Rows are points. Two turns around zero, p and q, are shown by what they do to some points. Write where each new point lands after one turn and then the other. Backwards means that the second turn is done in reverse. Each puzzle has new turns, and all numbers are rounded.

Turn p:
-9.7 -0.2 16.0 -> -10.4 -8.6 -13.0
-9.0 13.0 -0.7 -> 1.4 9.2 -12.8
14.3 2.9 2.1 -> -8.2 6.1 10.7
4.4 -15.6 -17.5 -> 17.3 -6.5 15.1
Turn q:
1.4 22.5 9.9 -> -1.9 7.2 23.5
-0.5 -13.1 9.8 -> -0.4 -16.0 -3.6
6.1 -5.1 -19.5 -> 8.9 11.2 -15.5
-6.9 -4.3 -0.1 -> -6.4 -2.5 -4.3
Where do these land?
q, then p: 27.6 2.1 1.6 -> -16.5 5.0 21.7
p, then q: -17.0 -8.7 4.4 -> 7.5 0.0 -18.1
p, then q: -13.4 3.4 1.0 -> 5.4 9.1 -9.0
q, then p: -10.1 3.9 2.7 -> 1.2 -3.5 -10.5
p, then q backwards: 13.0 -0.7 -9.8 -> 5.7 14.8 3.8

Turn p:
6.6 11.1 13.6 12.9 -1.8 0.5 -> 6.6 12.5 -1.9 13.2 4.8 -11.0
-5.7 11.1 -3.3 -30.3 10.2 6.2 -> 16.3 2.1 -5.9 -26.9 -10.1 9.7
3.8 -3.1 -3.6 -13.7 -7.5 1.5 -> 5.2 -9.1 -7.8 -4.0 1.0 9.8
15.3 10.4 -9.6 10.3 -4.4 10.9 -> -8.4 9.9 -17.5 1.4 13.6 -4.3
-0.2 -26.5 -8.2 -7.5 4.1 7.9 -> -8.8 -14.3 12.2 -9.5 11.3 16.0
-6.6 -6.2 5.0 13.8 4.0 -20.4 -> -5.6 -7.7 14.0 11.1 -8.8 -15.6
-13.2 3.2 6.2 14.5 -4.6 -6.6 -> -5.3 6.6 6.9 14.8 -11.8 -4.6
Turn q:
5.7 -18.2 1.0 14.8 3.6 1.6 -> -4.3 -13.1 10.1 12.9 -6.8 9.7
-1.8 -1.3 -3.7 -9.8 0.5 20.5 -> -0.1 2.5 -12.7 -7.7 -16.9 4.6
-23.4 -2.1 -1.8 -11.4 -12.3 -1.9 -> 4.1 25.6 5.5 -0.5 -9.2 -7.3
13.1 -2.5 20.4 11.2 -3.6 -12.0 -> 5.4 -7.3 11.7 4.4 19.3 16.3
9.4 18.5 -3.2 -21.3 0.8 -15.6 -> 8.5 -0.1 -2.0 -23.2 15.8 -16.6
-1.4 4.4 -14.1 2.3 -2.8 13.6 -> 1.8 -1.4 -15.0 5.4 -11.0 -6.1
-1.6 1.3 1.4 14.2 13.9 -6.2 -> -15.6 -6.2 2.4 8.7 8.8 -0.5
Where do these land?
p, then q: -4.4 13.4 0.4 -7.4 3.7 6.1 -> 10.3 -0.5 -9.7 -7.7 2.3 -6.4
q, then p: 15.3 8.4 5.6 -6.9 6.3 8.9 -> -3.4 -8.1 -0.5 -16.0 4.8 12.1
q, then p: -4.8 -13.4 14.7 8.6 -9.3 -3.7 -> 5.9 19.1 2.6 8.5 10.7 0.4
p, then q backwards: 5.2 -0.8 7.5 -1.7 -2.0 28.9 -> -4.8 10.9 26.1 1.5 -10.0 -1.7
p, then q backwards: -20.2 -12.6 -6.5 -2.2 17.0 -1.1 -> -2.4 -21.5 6.2 -13.8 13.3 -5.7
p, then q: 0.9 -4.9 -6.7 -3.3 -9.2 -12.7 -> 3.3 -1.2 10.2 9.0 -11.4 -0.1
p, then q: 8.0 9.9 -15.0 13.0 -6.6 -26.3 -> 3.7 4.7 22.6 17.8 -1.1 -20.7

Turn p:
-8.6 16.8 -4.6 -3.7 -5.5 9.5 -12.2 -14.7 -14.8 -> -3.1 9.4 -1.5 0.4 -2.2 0.3 -4.1 11.8 -28.9
-10.5 -10.7 9.0 -3.1 -0.6 3.8 19.0 15.5 25.9 -> 10.1 -9.8 -2.2 16.3 13.4 15.3 8.3 -16.8 19.1
-14.9 -24.0 9.9 7.7 4.4 -20.5 15.0 26.6 0.7 -> -17.4 -8.7 -12.6 -4.7 16.8 13.4 -2.5 -11.1 34.3
8.1 2.1 7.8 -13.6 -8.7 3.7 6.5 -24.3 0.1 -> 16.1 7.4 14.9 9.3 -1.7 1.4 -9.6 17.6 -3.0
-2.9 2.5 -12.8 1.4 19.9 5.2 -1.1 4.0 1.8 -> -1.1 -10.6 -9.2 -0.7 6.1 -14.8 11.8 -1.5 -5.4
-3.8 -10.8 4.2 27.2 2.1 -5.4 9.0 18.7 10.5 -> -19.8 -11.3 -2.9 7.5 -4.7 4.7 6.9 -19.0 20.6
10.1 23.2 7.8 -6.3 -1.8 -4.0 -11.4 -6.1 -14.0 -> 4.6 18.0 -6.3 -3.5 -11.0 -10.7 -16.8 3.5 -14.0
1.4 -1.7 8.0 -2.5 -0.6 -2.6 -13.6 -19.1 0.8 -> 0.0 4.1 18.1 -1.0 3.9 -5.8 -12.3 3.2 -8.9
-2.2 -5.7 -9.5 3.5 -1.6 -9.3 20.4 2.1 12.2 -> -1.0 2.5 0.6 9.1 4.6 2.6 17.1 2.4 19.5
4.2 5.7 -12.4 -7.2 -7.2 -2.5 -18.3 2.6 -1.0 -> 3.6 10.6 2.6 -17.5 -2.9 -1.6 6.3 -4.2 -12.2
5.9 -1.6 -3.5 -2.5 -7.4 14.6 -0.5 -6.2 -9.1 -> 5.4 -5.9 2.7 -2.3 -10.6 6.3 -0.2 11.1 -9.7
13.3 4.2 -3.8 -0.9 7.0 7.6 -12.8 0.9 -13.2 -> 2.7 -5.6 -4.2 -13.0 -11.9 -11.2 -5.0 3.1 -11.4
Turn q:
22.5 11.4 -10.4 0.4 -3.5 11.8 -2.9 -12.5 10.3 -> 4.4 -13.3 -12.7 17.9 -15.1 3.8 5.1 9.1 11.8
5.9 0.3 2.4 -11.0 -4.3 3.7 4.4 -18.8 7.2 -> 6.5 4.0 -5.2 1.9 -14.0 0.9 12.0 -4.5 13.0
-0.8 13.9 -4.3 -3.7 -2.6 -2.5 19.4 -11.0 -5.7 -> -8.9 1.4 -6.0 8.6 -6.8 -9.2 -1.2 -18.5 10.1
-2.4 -8.2 9.6 17.8 15.5 -8.0 -18.9 8.6 -8.8 -> -12.2 -4.6 17.0 -10.8 14.3 16.4 -4.8 13.5 -6.5
0.0 -11.7 1.8 -9.6 12.0 -7.6 -0.5 8.0 -6.1 -> -4.5 11.5 0.3 -2.9 15.1 2.9 9.8 2.0 -6.1
17.0 -8.2 -5.4 8.2 -4.4 12.9 -11.2 7.1 -12.8 -> 9.5 -16.0 9.6 16.2 9.6 7.6 4.6 8.0 -6.3
-1.2 -13.7 0.3 10.5 -0.2 9.4 3.6 -2.3 -1.7 -> 8.9 -10.2 6.8 -5.4 9.6 -1.9 2.2 -0.6 7.1
-10.8 19.2 18.4 -9.5 -11.9 -7.6 16.6 5.9 14.1 -> -8.9 5.3 -8.9 -14.5 -23.7 -18.3 -1.2 -13.1 -12.6
-11.8 -6.4 2.7 -5.6 12.7 2.9 -15.3 8.3 -10.9 -> 2.1 7.4 2.3 -6.7 14.6 18.6 -3.3 -1.3 -11.3
4.7 7.9 -18.7 6.6 -3.4 16.9 11.5 -4.7 13.6 -> 9.7 -15.3 -18.9 8.2 -3.1 -9.9 -8.0 0.7 13.7
-15.4 17.9 2.6 -7.8 -22.2 -11.6 5.9 -6.9 10.0 -> 0.7 14.3 -0.7 -3.0 -26.9 -14.1 -13.8 -10.4 -1.4
-7.6 -22.4 1.0 3.6 12.3 -20.2 -12.5 18.3 -9.2 -> -7.2 15.5 16.4 -9.4 26.2 3.0 -1.1 15.0 -11.6
Where do these land?
q, then p backwards: 1.1 -11.1 16.1 5.6 21.9 21.1 2.2 6.4 15.8 -> -5.5 -19.9 -20.0 -13.4 6.8 8.7 -3.0 19.0 -11.7
q, then p backwards: -15.1 4.1 -3.0 -3.6 -6.9 -19.0 4.4 -1.1 11.3 -> 12.1 12.1 4.2 1.3 -0.7 -18.5 -8.1 -3.3 -9.6
p, then q: 4.5 6.2 -13.7 2.3 -8.8 3.0 -0.3 9.3 10.9 -> 0.2 -4.6 -2.8 6.6 -7.5 -12.1 5.2 -12.8 8.8
p, then q: -7.2 -1.6 17.1 -11.6 4.8 12.8 -25.9 -12.7 -5.3 -> -3.1 5.0 17.2 6.1 9.0 30.0 9.8 -1.0 -9.1
q, then p: -12.0 -5.2 4.6 -7.0 -25.4 -9.9 4.8 -5.8 -15.5 -> -1.4 18.5 9.7 11.6 -9.8 -6.6 -23.7 2.5 -0.7
p, then q: 8.8 9.8 -0.8 1.1 1.7 -6.4 6.0 25.4 1.8 -> 7.3 6.3 -10.2 12.7 -10.5 -8.8 -5.8 4.6 17.4
p, then q backwards: 18.0 -7.0 0.9 -6.4 -7.7 -16.2 4.6 4.2 -4.2 -> -11.0 -7.5 -0.8 3.0 -1.3 -5.8 -2.0 -18.8 14.6
q, then p: 12.6 12.8 4.9 7.6 11.1 16.1 1.5 -9.5 -5.0 -> -2.9 -18.6 13.7 4.0 4.5 12.8 11.5 5.4 1.0
p, then q: -3.2 5.4 -20.4 25.2 2.7 -0.4 -4.0 -15.0 -9.8 -> -4.7 9.9 12.0 -10.9 6.3 -17.0 -14.6 -19.8 -11.0
q, then p: -7.6 -13.4 -5.8 -13.1 6.6 -1.1 6.7 -1.2 0.1 -> 8.2 5.6 -5.9 7.4 0.0 -17.4 5.8 2.9 -0.3
